Every row gives one point. A path goes straight from each point to the next, and from the last back to the first. The post is the endless flat space through its rows: a point in 2 columns, a line in 3, a plane in 4, and so on, so that a path can go around it. Count how often the path circles the post. Going back the other way cancels.
In the rows, 128 means zero.

Post, one row:
[[152 119]]
Path (16 x 2):
[[ 98  90]
 [158  88]
 [191 108]
 [173 148]
 [216 143]
 [211  81]
 [210 160]
 [128 146]
 [127 114]
 [156  61]
 [184 113]
 [199 127]
 [189 184]
 [165 149]
 [179 142]
 [136 153]]
Times around: 2

Post (7 x 8):
[[130 122 114 115 162 109 106 155]
 [117 130 108 120 142 118 161 166]
 [161 127 158 126 141 118 141 158]
 [150  44 133 249 102 180  77 178]
 [153 126 119 108 126 123 133 103]
 [ 95 109 141  86 181 189 122 104]
 [133 158 118  75 134 148 131 149]]
Path, 6 rows:
[[133 151 105 108  92 150 131  79]
 [124 140 133 136 128 100 107 181]
 [149 151 119 138 122 143 128 108]
 [134 137  95 158 137 184 166 191]
 [149  99  99  92 162 116 149 124]
 [152 124 140 127 156 159 109 129]]
Times around: 0

Post, 11 rows:
[[169 172 109 110  68 162 106  99 176 207 157  45]
 [ 80 152 152 195 117 219 119 232  98 106 179 138]
 [166 104  88  79 124  58  62 151 147 168 135 112]
 [179 183 140 157 118 178  81 141  52 167 148  57]
 [130 130 164 183  37  68 187 153 117 234 136 193]
 [ 98  86 164  95  95 103  41  68  36  59 179 153]
 [163 142  66  69 109  87 191 114 106  88 198  49]
 [ 93 132 170  58 102 162  87 162  91 170 179 193]
 [117 134 154 143  98 185 167 110 123  86 121 164]
 [ 97 191 203  91 186 152 125  76 144   8 163 107]
 [109 175 126 178 180 129  83  55 219 151 120 179]]
Path:
[[ 89 165 185  98 114 141 154  90 120 124 121 213]
 [122 170 147 167  83 136 101 129 135 155 175 145]
 [107 120 100  35 176 149  70 143 140  82 213 174]
 [140  95 135 162 142 167 172 183 111 137 156 112]
 [116 120 115 159 174 102  52 126 122 205 149 141]
 [162 101 154 205  66 163 162 133 164 159 160 132]
 [201 162 124  60  77 114  40  92 177 170 169 117]
 [124 187 130  68 138  29 129 115 134 141 152 193]
 [ 62 167 120  85 153 173 142 111 129  67 167 105]
 [ 94 171 196  94 194 145 168 114 212 121 142 127]
 [155 110 160 107 142 171 110 127 163 131 140 158]
 [115 145 227 114 100  83  94 208 139 108 194 139]
 [118 134 191  42  82 125 119  99 104 125 110 211]
 [103 215 153  78 156 167  92  49  97 157 168 145]
 [ 94 150 110 128  99 150 153 123 109 176 177  87]
 [172  80 200  96  83  86 166 102 174  63 132  93]
 [168 136 104  85 192 150 159 179  94  17 143 136]
 [103 208 181 105  71 155 134 198  81 106 179 165]]
Times around: 2

Post, 17 rows:
[[127 125 175  43 133 187 123 127 169 184 174 133 109 129 141 145 132 183]
 [120  87 100 138 143 146  74  96 141 119  78 158 126 111 113  89 136 154]
 [134 138 118 122 155 126 136 133 175 159  97 135 111 129  48 123 122 125]
 [ 95 122 134  66 132 103 137 160 104 135 104 154 121 114 119  89 155 147]
 [ 75 110 121 102 101 173 100 178  95  93  99 172 148 163  86  92 157 153]
 [117 141 120 106 171 131 230 108  95  44  51  83 166 184 167 129 143 174]
 [135  55 110 126 132  91 137 104 156 172 118 189  87 174  94 130 185 103]
 [162 129  99  91 133 162 155 137 132 101 167 152  82  89  95 151 114  70]
 [ 80  87 137 114  47 116  82 139 110  95 134 102 160 112 122 115 129 196]
 [136  95  93 204 108 209  83 200  50  79 115  98  18 139  77  49 197   7]
 [130  75 157 156 116 150 164  93 110  85 134 114 125  88  87  90 138 177]
 [108 113 171 109 123 144 116 105 128 123  92 153 134 140 108  78  95 135]
 [126 133 146 152 168 146 137 128  79 121  88 110 188 124 139 129 148 127]
 [124  71 111 145 124 113 159  75 185 176 192 125 178 111 150  75 116 197]
 [135 115 137 126 174  94 120 124 172 101 116 143 159 127 103 101 155 125]
 [126 127 179 166 151 170 169 175 155 116 113 131 105 110 151 123  96 172]
 [131  91 151 137  98 178 183  99 168 140 102 104 154 112 145 123 170 124]]
Path:
[[ 70  88 101 101 132  89 104 133 113 128 173 191  94 112  58 118 149 164]
 [146 132 147 111 144 139 140  97 148 135 159 138 128  95  72 155 156 127]
 [145  90 127 137  44  98 125 110 183 121 119 153 119 149 111 131 154 135]
 [160  80 143  92 135 153  94 129 197 114  86 112 102 118  86 118 165 171]
 [139  94 120 119 120 143  83 177 131 136 149 160  94 124 143  71  92  97]
 [154 120 177 140 121 204 113 127  54 166 118 111 131 107 118 112 135 133]
 [155 148 139 108 141 140 154 119 162  90 108 144 186 188  92 150 183 112]
 [160 119 101 144 123 179 145  70 186 169 168 175 153 148 150  63  74 173]
 [164 122 156 132  96 142 168 123 146 163  97 101 131 124 109 132 112 108]
 [142 105 187  93 134 120 121 144 118 134 116 123 152 106  92 141 157 100]
 [145  91  95 141 135 179  75  72 146 170  89  57 158 112 138  46 171 171]
 [164 151  90 115 113 100 172 111 137  78 118 126 115 124  50 110 149 125]
 [ 64 145 165 117  66 138 154 169 123  86 118 110 121 121 145  99 153 112]
 [115 147  88 130 169 184 110 142 187 132 149 118  80 105 143  82 111  83]
 [116 136 144 103 147 155 134 156 160 138 113 111 144 108 126  88 126 114]
 [ 98 104 172  88 124 141 173 112 157 146 109  54 135  88  51  95 140 162]]
Times around: 0

Post, 17 rows:
[[161 126  95 123 125 128 146 158 106 151 116 139 116 161 169 106 137 125]
 [127 143  75 129 137 120 102 171 148  95 112 133 139 146 114 185 106 120]
 [ 82 114 100 175 146 136 144 150 176 177   7  88  65 108 181  98 145 177]
 [126 173 113 161 126 114 167 123 162 170  18 104  83 156 126  81 138 152]
 [101 171 120 121 108  94  85 121  89 144 163  90 162 118 127 113 192 142]
 [132 159 157 150  74 130  69 136 104 122 171  90 114 116 122 119 142 118]
 [118 135  89 121 119  97 150 136  94 130 127 105  76 135 119 158  98 123]
 [113 161  90 130 126 113 150 177 170 174 111 120  82 112 125 127 127 106]
 [ 88 147  96  80  82 127 117 168 138 139 110 121 107 155 142 130 105 140]
 [134 138 131 126  83 160 126 125  81 120 162 162 134 130 101 162 196 133]
 [ 81 149 119 194 152  94 146 168 140 168  39 155  60 150 152  76 117 157]
 [139 151 122  91 135 117 132 183 145 112 136 111  90 157 123 145 136 172]
 [123 130 125  95 153 138 107 136 138 175 112 135  98 117 103 130  96 141]
 [103 100 147 102 141 113 141 144 153 117 113 131 110 149 134 152 141 104]
 [115 131 131 155  82 148 124 106 111 114 204 128 165 114 107 101 127 157]
 [126 143 169 126  67 105 130 144  94 155 142 105 178  83 118 156 152 138]
 [103 149 145 130 101 155 125 140  64  86 157 120 163  75  89 101 141 113]]
Path:
[[112 137  77  69  77 150 145 187 104  80  96 113 109 170 100 229 109 165]
 [111 118  97 120 109  94 121 162  90 128 132 122 141 120 100 150 138 112]
 [ 86 116  93 142 107  84 146 175 155 141  90 114  95  70 130 150 149  98]
 [131 185 135  87  91  68 116 132 189 171 115  60  98  93 110 117 109 110]
 [111 132 128 146 182  99 132 165 100 148  48 169 100 148 124  67 162 149]
 [185 117  91  91 119 146 177 157  54 148 118 129  98 169 140 140 199 114]
 [115 152 138 167 133 149 158 129  85 149  80 108  73 134  99 103  51 134]
 [ 68 108 139 146  87 164 141 132 125 124 164 183 118 144 192  94 104 154]
 [133 116 127 123 138 119 161 152 134 109 119 148 122 101 140 136 160 165]
 [ 86 129  92 125  65 148 123 200 147 103  95 105 127  95 120 122  47 153]
 [ 96 130  81 135 128 127  72 154 111 166 151  74 125 111  92 128  93 158]
 [ 94 176 114 124  91 128 152 164 117  94 109  42 122 123 126 151 131 116]
 [168 142 117 152 144 126 145 104 102 136 121 149 158 135 161  87  69 132]
 [100 136 116  82 132  76  93 177 130 159 151  84  82 129 188 109 141 148]
 [108 142  38  87  97 125  78 150 132 135 112  59 120 113 130 135 108 208]
 [142 118  66 152 172 100 128 163 119 126  79 124  97 161 148 101 101  96]
 [ 86 149 111  74  97 157 112 149 123  96 142 106 129 119 121  42 109 120]
 [120 128 127 153 115 126 158 127  55  90 106 148 106 142 182 101 159 160]
 [122 158 127 128 170 150 120 113 107 146  65 124 120 122 104 106 134 112]
 [ 86 113 138 150 142 128 171 178 122 155  92 130 132 116 141 108 122 157]
 [120 182  66 174 151  98  98 148 124 135 143 171 160 147  72 102  92 141]
 [116 167 135 195  87 141 120 126 122 132 151 127  81 120 113  25  99 165]
 [ 73 158 203 141  95 143 109  87 158 112  98 111 124  84  88 128 113 172]
 [135 149 152 132 112 146 109 143 137 145 127 120 101 164 154 121  91 122]]
Times around: 0

Post:
[[ 96 117 150 118 131 128 132 135 194 133 178 115 211  96 178 139 164 143]
 [ 97  61  58 222 127 126 114  72  33 138  42  74 131 163  82  95 124 105]
 [ 97 132 167  94 158 138 138 138 147  79 124 164 116 161 146 114 116 132]
 [147 115 116 158 117 154 161 143 134 162  98 147 110 141 154 146  87 149]
 [153 147 126 195  98 143  88 169  70 119 111 126  98 173 107 120 114 153]
 [ 95 133 160 185  96 179 149 119 115 141 176 163 126 136 155 171 130 152]
 [110 118 122 144 135  84 108 101 165 158 135  92  89 162 160 118  98 135]
 [246 131 119 120 146 151 115 137 122 168 127 125  91 118 130  92 171 143]
 [ 57  35 164 223  77  67 192  78  88 134 162 201 174 134  56 208 120 117]
 [137 148 157 148 107 161 104  95 168 125 100 112 169 102 153  62  96  94]
 [148  83  94  88 141 125 120 105 110 249 143 121 143 147 143 127 117 160]
 [166 132 152 142  62 163 133  97 140  68 146 138 153 121 132 177 116 181]
 [130  65 165  70 141 145  86  91 173 123  88  99 125  98  63 235 128 151]
 [ 88 132 128 192 136 115 155 129  64  92 145 152 108 125 165 142  72  78]
 [ 93 162 152 124 197 120 109  88 146  90 143  90 187 103 125  97 111 145]
 [127 150 187  62 165  94 154 119 143 122 127  50 157 116 142 147 140 147]
 [167  94 164 111 110 152  90 145 124 105  98 123  82  85 139 148 129 196]]
Path:
[[105 142 135 213 101 107 130 152 122 161 185  94  91 112 164 145 157 171]
 [127  86 148 214  50  85  86 116 139 160 200 152  87 173 110 142 126 118]
 [148  54 139 177 162 111  78  63  86  96 146 102 163  52 134  92 126 151]
 [ 58 115 172 181  48 123 170 142 158 133 113 168 187 178 140 185  78 128]
 [102 123 147 125 127 161  53 115  77 113  68 140 116  80 117 132 126 127]
 [199 200 177 133  83  92 174  92 133 166 159  64 107 117 132 137 116  79]
 [128  80 172 129  99 140  80 149 207 132  90 120 122  98 123  72  59 204]
 [ 99  62 184 108  78 183 121 138 121  63  48  89 126 107 176 147 157 170]
 [162 148 185 220  99 159 123 118  95  24 111 211 130 130 107 103 173 162]
 [121 176 119 105 106 119 160 130 128  88 134 127 130 107 226 132 116 171]
 [136 162 163 104 135 120  93 187 135 130  92 122  76 160 113  16  77 159]
 [115 121 142 204 105 204 160 135 178  89 120 104 188 108 143 156 137 156]
 [ 91 118 165 177 155 113 132 134  55 109 169 127  70 116 172 175 108 150]
 [ 86 116 131 128 178 101 144 147  64 112  75 143  97 121 150 191 137  59]
 [ 79  96 104 101 150 105 161 147 102  86 128 144  92  92 201 109 199 141]
 [120 109  89 185 132 138 116  71  76  86 142  73 119 117 144 115 133 114]
 [ 95 165 167 178 154 185 141 139  89 118 216 137 141 209 125 159  99 142]
 [104  70 116 150 106 173 133 155  97  93  85  93  98 145 109 161  85 154]
 [ 54 176 165 141 126 133 133  99  93 127 123  89 148 128 109 126 139 110]
 [127 110 184 125 104 143 153 143  89 100 104 156 102 189 107 169 197 219]
 [125 103 174 150  80 160 116 129 131  95 130 159 197 149 140 118 156 141]
 [136  96 185 183  95 115 126  89  78  88 147 160 110 122 113  78  89 120]
 [189 137 143 140  77 156 136 101  93 151 115 113 111 131  89 144  61 107]
 [ 94 132 120 195 125  75  88 126 190 117  87 105 175 114 112  74  86 125]
 [ 59  92 197 133  65 108 162 107 146 156 144 107 148  94 218 230 130  85]
 [182 164 197 149 166 102 129 144  98  85 161 200  95 195 143  26 160 127]
 [122 160 156  49  87 113  66 118 158 147 103 109 138 189 125 121 102 188]]
Times around: 2

Post:
[[ 93 157  75 138 168 125 127 162 147 195 148  97 132 132 117  87 128 135]
 [116 153 153  93  86 209  99 157 147 214  77 169 117 137 143 211 133 141]
 [105 164 112 153  64 205  85 131 114 180 130 155 105 216 126 213 144  92]
 [124 131  92 110 141 148 135 169 136 126  70  70  76 161 101 122  96 136]
 [143 108 136  78 124  78 163 119 162  85 156 198 166 111 103 108 150 139]
 [108 152 173 164 152  91 144  75 127 110 189 122 157  42  97 152 153 141]
 [108 132 130  88 146 129 209 170 106   9 186 183 204 103 116 132 159 176]
 [ 70 171  74 155  94  64 151 146 128 192  83  43 154 139 106  30 112 134]
 [ 67 131  41 153 131 131 152 168 149 159  38 101 138  91 110 108 116  91]
 [ 91 132 119 136 103 106 136 140 169  58 199 154 148  77 104 112 176 176]
 [103 172 170  83 126 123 186  97 120  87 200 182 130 110 156 104 150 109]
 [119 149 107  53  96  85 224 106 147  77 179 146 165  90 130 148 166 148]
 [175 138 151 124  49 239  98 145 107 214 144 183  78 144 128 201 130 115]
 [131 140 123 188 142 152 167 202 172 158 124  69 149 162 108 105 116 128]
 [140 170 129 101 114  87 102 152 128  71 158 133 174  73 152 130 131 152]
 [ 78 171 128 110 129 102 155 187 145 134 147 154 109 105  95 144 103 109]
 [115 186 148  86 143  92 182 155 133  78 169 138 150  97  68 114 219 107]]
Path:
[[154 155 112 157  76  91 168 192 151 169 160 172 177  76 122 150 142 142]
 [ 68 182 158 166 152  79 171 140 153 145 214 163 143 114  94  96 172 157]
 [104 149 139 148  93 232 100 135  77 135 129 189 102 144 172 144 159  87]
 [143 109 141  75  66 116 161 110 123 118 136  91 119  96 171  49  65 216]
 [101 130 127  78 128 133 178 136 165 128 130 117 112 174  80  86 113 103]
 [190 127 102  85 165 176 154 194 180  30 185 141 128 111 124 186 113 196]
 [148 129 155 104 206 168 171 131 124  84 103 104  97 125 127 136 130 147]
 [ 76 184  91 249  44  77  36 110 131 205 231  97 182 131 123 123 213 110]
 [136 114  86  91  79  54 168 104 153  54 220  80 183  89 140  35 133 164]
 [129 120  84  72  79  93 115 194 221 147 135  98 167  78 141 105 126 138]
 [ 49 135 107 168 147  64 164 195 131  51 161 105 143 138  95 109 105  99]
 [118 103 115  93  61 178 180 127  93 134 149 234 206 173  90 174 160  67]
 [ 96 188  83 159 120 114 226 133 156 129 163  95 145 102  76  67 167  92]
 [189 187 133  77 109  95 160 144 188  87 110  93  60 110 165 121  90 149]
 [110 146 183 106 110 109 201 125 181 163 142 124 126 102 161  79 125 159]
 [120 112 156 118 101 150 129  48 160  85 166 110 116 164 135 170 181 107]
 [122 166 183 180  83 161  35 110  99  94 235 119 125 128 135  88 119 180]
 [126 184 105 159 164 150  68 192 137 149 134 156 187 130  92 137 132 136]
 [199 126 177 140  52 130  94 138 186  94 159  68 150 158  85  96 150 203]
 [ 89 132  96 172 116 163  78 182 173 185  82 131 181 215 165 128 126  91]
 [ 36 166 145  91  72  97 217 139 132  36 105 169  99 111 144 164 129  73]
 [129 139  75  74 160 166 168 158 121  50 128 134  89 142  77 177 188 162]
 [143 132 191 120 117 197  68  43  86  61  80 144  80  61 122 211 118 157]
 [ 96  69  69  80 117  70 180  78 106 132 153 141 202  44  85  21  93 197]
 [125 172 120 177  79 190  59 109 116 132 161 155 132 152  92 175 149  77]
 [110 147  88 139 131  80 156 155 226 201  21 135 130  58  50  83 122  84]]
Times around: 2

Post (17 x 18):
[[123 140 109 165 122 118  98 154  96 126  96 152 135 152 118 153  87 101]
 [122 191 132 173 111 166 114 146 145  88 184 118 108 179 154 118 155 116]
 [141 160 129 159  66 131 160  99 131 153 158 131 108 120 169 105 102  70]
 [141 126 139 195 122 140  95 192 123 112  93 133  47 181 103 135 103 137]
 [ 84 116  79 144 131 113 149 153 108  73  87 108  72 133 142 197 148 139]
 [ 61 102 120 105 175  89 181 101  88 132 151 188  70 161 118 127 121 111]
 [143 111  89 124 108 110 121  84 146 126 119 157 135 131 129  94 119 112]
 [123 162 158 140 176 132  53 106 155 142 136 103 148 114  91 126 104  74]
 [152 160 136 177 103 155  77 112 132 177 138 101 137 138 133 171 149  60]
 [100 139 112 142 151 105 146 141  89 114  60 121  73 151 115 105 143 177]
 [143 167  94 123  94  34 138 130 104 142 177  76 128 109 121 156 163 158]
 [124  88  47 155 176 155  88 121  95 161 183 138 123 100 166 139 117 119]
 [178 124 122 107 131  89 128 110 113 133 134 158 161 123 138  73 123  16]
 [111 143 105 103 121 111 121 150 104 154 151 148 134 101 100 149 155  77]
 [169  88 125  68 163 155 144 129  84 148 202 175 105 162 162  92  89 157]
 [150 106  77 161 101 176  94 178  86 134 181  69 136 167 153 119 107 151]
 [112 131 113 145 181 146 165 116 184 155 155 168 135 162 116 128 128  83]]
Path:
[[137 152 105 117 102  98 105 146  90 107 232 127  97 126 196  76  97 154]
 [102 144  93 115 140 148 147 119 145  87 165 152  97 186 169  92 125  59]
 [ 68 166  84 115  92 113 180  78 160  77 102 141 126 153  87 123 177  74]
 [143 125 128 125 131 146 184 151  70 147 197 145  91 116 131 180 124 122]
 [161  78 155 192 132 109 152  89 128 166 127 140 120 146 167 184 140  19]
 [ 83 119 132 101 166 144  98 132 163 126  94 131 165 119 122 152  56  89]
 [ 50 156  28 226 121 107 122  70 172 119 174 197 101 223 192 107 113 176]
 [140 174 163 163 124  90 149 110 146 187 158 101 105 100 162  93  85 136]
 [104 126 152 185 105 156 192  92  67 172 119 205 111 143 146 117 124  63]
 [123 164 128 105  70 142 172 153   7 132 212  94  93 158 167  50 154 133]
 [144 141  96 125 125 148 134 140 112 156 118 181 154 170 128 161 146  55]
 [ 95 205  89 159 118  82 133 130 142 121 149 119 128 171 131  69 179  77]
 [154  77 100 125 198  85 113 104 113 170  33 168 132 130 140  49 140  70]
 [167  91 151 113  75 131 137 158  98 123 141 149 140 172 139 140 131 134]
 [130 103 113 200 146 114  58 119 132  78 164 168  65 127 133 131 135  37]
 [157 199  97 169 121  93 128 141 117  96 136  70 123 129 133  82 152 129]
 [ 83 104  79 135 122 170 116 130 105 153 129 154  97 140 134 147 148  38]
 [150 114  59 164 131 105 125 154 131 172 142 123  77  94 166 168 179  87]
 [122  60 109 123 127 146 125 115 126 101 137 167  76  99 181 159  72 150]
 [133  87 113 123 146  73 158 158  19 173 177  99 127  99 107 115 163  99]
 [127 146 115 151 120 132 139  89 122 107 126 190  53  72 123 155 123 122]
 [138 179 116 115 151 208 133 187 145  36 136 111 119 179 137 159  72  87]
 [ 95 138 113 149 150 192  97 130  81  63 107 194 111 123 123 153 147 108]
 [101 127  98 101 120  82 134  86  88 112  79  86 177 122 124 130 167 102]
 [114 185 185  88 133  44 157 123 151 147 187 198 131 181 114  98 126  97]
 [ 60 163 116  83 101  65 171  22 172 171 123 130 163 169 120 176 115 126]
 [116 188  82 120  68 103 164 156  31 143 189 169  60 184 151 106 169 135]
 [ 66 122  61 189 125 123 128 103  89 124 165 121 162 174  89  99  44 143]
 [100 155 143 110  93 143 131 157  79 120 156 137  74 116 111  87 159 158]
 [126  86  55 153 133  46 158 160  86 132  86 128 171 134 138 145 171 112]]
Times around: 0
